Every row gives one point. Before rounding, the points of a table are all equally far from one centre. They may lie mostly on one side of it. Write the centre, to within rounding.
In the rows, zero is written as 128.

Points (7 x 3):
[[157 147 125]
 [106  94 188]
 [138 120 121]
 [150 138 207]
 [ 44 131 127]
 [ 57 107 187]
 [162 192 177]]
Centre: [ 98 161 163]

Points:
[[162  74 153 166 150 136 112 183 110]
 [176 114 183 140  89 123 124  95 120]
 [139 122 186 146 139 117 153 129 209]
 [143  61 206 127 170  71 167  94 156]
 [103  87 169 140 125  87 165  97 188]
 [121  42 154 182 119  49  95 111 152]
 [206  49 153 223 109  91 131 122 109]
 [149  94 148 175 204  87 146  86 182]
 [196  95 107 183  77  87 174 109 165]
 [152 119 113 134 142  72 183 101 190]
 [165  70  95 223 165  95 151 129 164]
 [180  25 105 185 133 111 139 136 117]]
Centre: [171  85 155 165 136  82 142 130 150]

Points, 21 rows:
[[ 80 149 148 140 187  67 166 176 166 212  83 104 182 108  91 146 114 142]
 [ 34 173 135 166 123 117 128  83 222 175 120 100 186 125  87 128  86 160]
 [  7 138 132 116 184  78 153 184 137 162 149  91 164 117  80 153 119 177]
 [ 42 122 151 100 148 174 106 125 193 159 129 102 192 143  65  93 159 117]
 [105 136 171 108 179 132 166 154 164 172 152 144 240  87 118 121 102 172]
 [ 67 101 107 166 161 115 102 103 163 195 132  77 206 144 104 149 150 169]
 [112 136 157 164 162  74 156 165 186 125 123 164 150 191  63 159 132 193]
 [109 186 163 153 147 126  86 142 108 115  96 121 163 117 106  88 147 121]
 [ 55 127 107 109 103 120 138 145 148 144 139 177 192 183 117 100 117  92]
 [ 59 142 169 139 160  31 156  86 138 163 136  82 135 115  76  94 110 179]
 [ 59 121 157 174 181  97 164 127 201 234 104 100 194 137 120 111 143 158]
 [ 86  82  91 136 137  82 136 112 174 184 141 132 167 126 109  89 162 172]
 [ 69 165 144 104 160 147 210  88 164 175 154 152 201 120 139 122 138 195]
 [109  74 135  73 153 114 167 122 121 168 158 144 188 134 108 145 156 177]
 [ 66  86 147 165 151  62 135 145 158 194 140 105 219 158  63 100 152 143]
 [ 85 126 142 177 160 121 187 137 209 162 139 113 175 101 142 143 147 210]
 [ 90 126 168 149 131 106 145 164 229 185 117 124 156 182 127 144 157  90]
 [ 70 122 163  88 150 114 198 169 184 159 145  73 196  92 128 146 124 154]
 [ 82  92 156 132 159 140 201 138 223 199 174 149 154 173 101 132 134 153]
 [ 66 158 139 134 108 115  93 164 166 205 135  81 208 140 101 169 130 155]
 [ 59 133 100  94 111 161 182 143 147 137 138 112 137 168  91  80 155 150]]
Centre: [ 74 142 162 137 152 115 148 125 152 153 136 125 162 146 103 128 124 145]

Points:
[[ 54 135 164 129  52 158 142 124 133 103 137 129 142 103 128  97 147 132
  108 142 158 119 126 195]
 [170 154 151 104  15 163 142  51  99  91 183  19 101 144 102 141 206 136
  128 166 162 152 180 179]
 [147 102 135 149  47 157 108  63  77 135 135  85 129 160  42 183 174 192
   99 160 146 126 159 195]
 [161 173 140 157  93 154 123 119 129 109 117 131 124 118 106 137 235 195
  123 142 156 125 180 205]
 [140 122 144 163  68 115 139 118  97 105 133  96 130 120 105 184 228 133
  153 108 215  97 156 183]
 [170 137 187 113  49 180 148  73 109 128 153 137 131 150 120 109 226 160
  128 147 122 114 142 194]
 [ 99 190 154 126  92 161 148  62 117 136 170 140 161 134 105 138 236 174
  128 167 150 142 117 150]
 [144 153 129 134  83 153 168  75 128 100 173 135 126 153  89 107 201 145
  127 163 130 187 131 249]
 [140 171 139 144  52 165 130  96 124 113 201 114 162 128  95 150 206 147
  119 174 142 108 155 212]
 [107 121 126 173  79 143 124 143 135 103 136 102 112 116  76 160 166 104
  155 140 137  71 158 211]
 [131 144 135 119  47 166 154  63 146 113 154 135 131  70 135 171 195 112
  122 168 125  98 156 200]
 [149 139 170 120  86 173 130  78 121 126 130  53 143  63  81 108 179 161
  159 168 174 121 152 177]
 [145 134 106 131  69 156 138  42 111 136 218  99 138  88  94 147 217 165
  103 161 186 105 181 148]
 [112 170 140 134  59 150 145  45  81 112 134 151 138  99 100 171 196 152
  114 179 168  97 185 207]
 [174 171 118 122  56 165 160  38 130 105 156  77 163 162 105 158 243 157
   92 169 173 117 170 160]
 [174 114 193 111  88 110 177 128  90 112 151 139  75 118 104 186 221 137
  136 160 150 133 199 161]
 [137 123 157 157  60 147 158  78 106  69 149  68 121 129  71  54 191 141
  141 172 178 115 167 218]
 [106  80 153 103  92 142 130  78  96  98 139 100 113  98 113 163 201 146
   81 152 196  93 158 221]
 [138 100  64 130  70 173 129 111 192 138 134  74 154 124 105 153 187 158
  104 153 174 103 157 168]
 [120 151 119 118  39 175 141 117  87 115 130  65 111 110  81 174 201 151
  169 157 161  71 201 130]
 [158  99 190 173  61 106 122  74 131  93 139 103 113 169 125 100 224 162
  152 163 205  74 162 179]
 [151 146 163 101  44 118  93 119  96  83 161 173 109 109 106 139 235 146
  124 154 166 118 177 162]
 [143 151 151 128  61 118 149 116 154 149 158 103  63 134 103 142 232 164
  109 123 171  75 113 204]
 [104 141 142 135  86 110  95  76  79 116  89  98  83 121  93 235 188 152
  119 152 161 123 111 174]
 [122 116 147 140  94 143 131 115  66  39 180 114 149 130  98 123 237 136
  124 149 169 150 161 164]
 [ 86  74 115 146  82 171 175 112 125  90 125  92 112  95  56 130 223 172
  146 176 175 135 174 134]
 [126 122 191 112  40 129 106  98 101 120 125 130 178 172  81 169 190 158
  132 150 135 114 187 180]
 [187 116 151 124  40 138 170 112  68  92  96 112 170 134 108 125 181 125
  118 169 150 105 157  99]]
Centre: [130 133 124 122  79 119 144  76 127 101 141 102  91 153 111 135 157 149
 130 154 158 134 156 141]

Points, 31 rows:
[[144 185 116 181 134  74  68  66 101  89  58 139 178 106 142 173 106 157
  102  88 138 189 119 112]
 [104 153  94 147 131 102  38 162 132 105  28 108 129 102 156 129 120 148
  213 113 120 199 159 149]
 [217 108  68 207 162 113  58 201 155  68  73 161 119  94 156 113 131 128
  163 108  87 208 152 136]
 [164 223 136 177  38 145  76 152 150  83 111 172 107 111 122 170 188 125
  144 132 157 167 117 190]
 [191 119  88 182  70 134  85 137  94  56 119 162 139 100  96 129 120 168
  185 137  63 140 115 198]
 [172 103  94 110 103  92  89 181 105  55  92 147  85  83 149 197  88 169
  110 150 184 153 176 134]
 [173 174 118 189 186  82  39 113  60  46 106 154  64 111 116 191 112 178
  170  92 143 171 135 145]
 [150 148 134 210  92 155  65 153  89  45  70 198 110  98 125 101 123 159
  106 104 162 137 173 165]
 [161 146  66 201  67 116  65 171 193 126  73 191 125  73 128 127 104 176
  101 101 133 153 149 160]
 [155 172  95 159  84 155  87 154 144  80  54 141  95 117  96 194 116 101
  207  96 155 168 150 150]
 [163 115 115 205 135 151  45 195 137 125 125 151 136  87  62 159 181 100
   98 123 132 160 196 172]
 [134 178 110 150  83  98  31 122 115  15 101 184 162 132 152  91  91 138
   95 155 154 216 135 181]
 [184 132 123 104  86  67  88 203  57  94  91 137  75  85 116 151 141 138
  147 138 162 119 146 147]
 [167 170  61 134  85 109  94 159  93  89 132 117  86  94 143 119 147 125
  167 101 110 222 157 201]
 [132  92 211 116  95 139  87 130 137 149  91 155 183 153 130 209 155  97
  152 134 128 142  78 116]
 [219 176 101 192  63 129  89 155 170 101 145 130 107 121  59 136 108 149
  131 117 166 170 112 207]
 [106 107  84 192 133  79  60 169 188  88  69 210  90  89  67 154 122 155
  137 148 168  96  96 160]
 [117 184 107 147  68 127 101 139 126  71  49 142 140 143 171  78 104 173
  160 142 111 189 170 189]
 [158 158  44 160  99 166  61 122 147 122 100 170 119  67 110 128 147 140
  115  98 212 175 170 128]
 [154 128  98 156  69 148  67 137 155  59  58 129 123  99  75 107 133 163
  154 193 126 133 103 191]
 [133 180 115 145  75 168  61 138 135  41  87 161 107 119 133 212 153 173
  170  56 121 157  97 153]
 [173 171  87 163 106  76  24 155 166 121  18 159 132 106 140 169 168 147
  121 144 165 179 175 198]
 [128 176 166 171  93 191  50 142 160  61 118 134  83 109 132 195 145 146
  161 135  88 132 161 172]
 [141 138  88 132  63 122  20 196 121  76  79 158  96 127 166 148 155 168
  125  46 139 125 131 201]
 [102 134  68 177  85 116  92 155  96 126  98 157 129 133 155 139  63 154
  109 145  70 106 155 209]
 [172 209 115 186  29  98  17 149 164  86 122 154 107 103 112 145 140 175
  174 122 146 149 119 131]
 [211 199  38 101 152 155  90 184  76 120  85 172 163 139 129 180 113 132
  130 140 178 198 137  97]
 [179 133  76 173 119  96  11 154 166  89 151 181 111 128  75 172 159 130
  241  64 116 154  87 152]
 [170 105 162 159 110  77  32 135  79  78 103 131 154  74 124 179 117 152
  157 122 106 140  51 146]
 [127 195  99 167  71 124  57 132 188  73  65 168  65 130 154 196 116 148
  118 112 181 172 171 165]
 [140 185 134 219 109 104   9 133 102  47  80 164 134  78 133 147 169 118
  137 108 156 148 128 136]]
Centre: [152 137 114 140 150 112  73 148 140 110 128 174 126 171 132 141 139 152
 136 135 135 159 123 142]

Points (31 x 24):
[[136 124 172 141 101 157 111 101  63 117 137 112 177 132 125 206  99  65
   91  48 117 121 161 185]
 [141 200 108 115 120 151 127  96 110 135  94 112 204 157 124 227 126  77
  139  95 108 145 122 183]
 [130 127 188 145  65  89 135 119  67  92  94 130 204 210 119 228 109  75
  133 143 142 122 155 186]
 [160 180 203 112 108 102 189 121 100 125  72 137 153 171 105 208 101  46
   60 133 127 135 135 182]
 [151 176 149 188 108 146 138 105 128 121 117 184 169 184  70 191  99  67
   90 134 137  92 184 204]
 [142 165 162 138  33 121 127  92 114  96 102 216 149 157 116 180 120  77
   94  91 119  95 162 175]
 [124 197 191 162  89 120 101 126 135 135  96 167 193 157  75 198 162  96
  104 106 155  93 130 174]
 [113 166 186 160 109 165  99 104  94 139 121 184 192 179  86 174 101  49
  104  85 170 105 156 201]
 [124 206 153 102  99 121 111  40 117 111 145 151 118 155  97 172  93  89
   98  95 154 127 169 211]
 [109 188 196 120 102 150 127  85  90 126 127 194 142 178 110 249 125  45
   96 125 162 101 173 204]
 [110 217 171  79 107 152  81 108 109 151 106 159 189 155 127 224 113  95
  125 148 156 119 167 158]
 [107 181 172 139 141 108 166 154 158  69 115 175 109 176  62 226 125  90
   94 143 112  94 153 179]
 [137 183 198 145  73 131 166 100  85 128 104 161 181 152 118 188  68 100
   80 156 139  98 191 211]
 [114 150 195 119  59 123 149 103  65 164 148 168 131 183 143 194  85  53
  103 136 118  84 144 181]
 [134 158 116 140 125 133 141 135  78  83 132 143 158 133  63 214  95  38
  117 164 136 104 158 192]
 [136 182 162 143  84 115 130 127 105  93 142 124 180 151 109 161  65  72
   76 134 125 116 183 166]
 [150 157 173 105 119  99 135 113  96 172 158 218 124 146 108 196 105  86
   62 122 120  97 156 217]
 [149 212 192 130 114 134 119  76  89  88 116 184 130 140 135 173 108  90
   91 120 155  38 133 202]
 [134 154 172 116 113  78 117  76  59 141 138 146 165 144 136 198  77  52
   89 119 146  89 168 191]
 [127 173 215 119  95 124 109  71  95 143 115 142 160 179  86 199  81 132
  122 134 109  86 123 224]
 [121 169 174  71  90  99 168 149  66 116  83 188 155 139 126 221  81  94
  124 144  83 130 136 178]
 [127 209 182 155 105 116  76 115 108 112 134 178 145 180 110 202 122  86
  120 123 120  76 180 185]
 [133 156 125 149  65 133 154 137  80 135 112 186 170 163  93 208 130  60
  106 132 115  81 196 211]
 [ 98 189 232 164 128 115 158 142  91 117  90 164 190 155 108 157  98  63
  112 108 185 112 158 178]
 [138 131 165 142  79 120 134  78  68  85 143 173 154 196  51 167  94  94
  121 143 180  90 189 194]
 [130 214 188  95  71  97 156 118  99 137 102 145 163 170  91 161 104 106
   79 146 111  99 144 206]
 [140 178 171 147  89 120 120 135 125 129 104 186 188 145  80 195  91  97
   60 137 107 138 160 201]
 [150 150 226 144  92 135 148  93 111 130  68 234 160 179  89 208  98  87
  129 148 149  96 145 183]
 [109 135 160 112  43 147 118  89 100 102  99 157 138 197  72 202 110  52
  147 115 140  70 154 176]
 [183 189 169 143  99 132  81 124  65 162 125 141 161 156 145 186 131 112
   75 152 136  83 163 160]
 [119 141 154 125  64 135 118 125 136 119  99 232 210 188 111 178 115  73
  104 128 136  95 143 137]]
Centre: [123 123 155 117 134 143 149 117 108 112 106 152 136 166 138 174 138 118
 119 128 154 122 142 180]
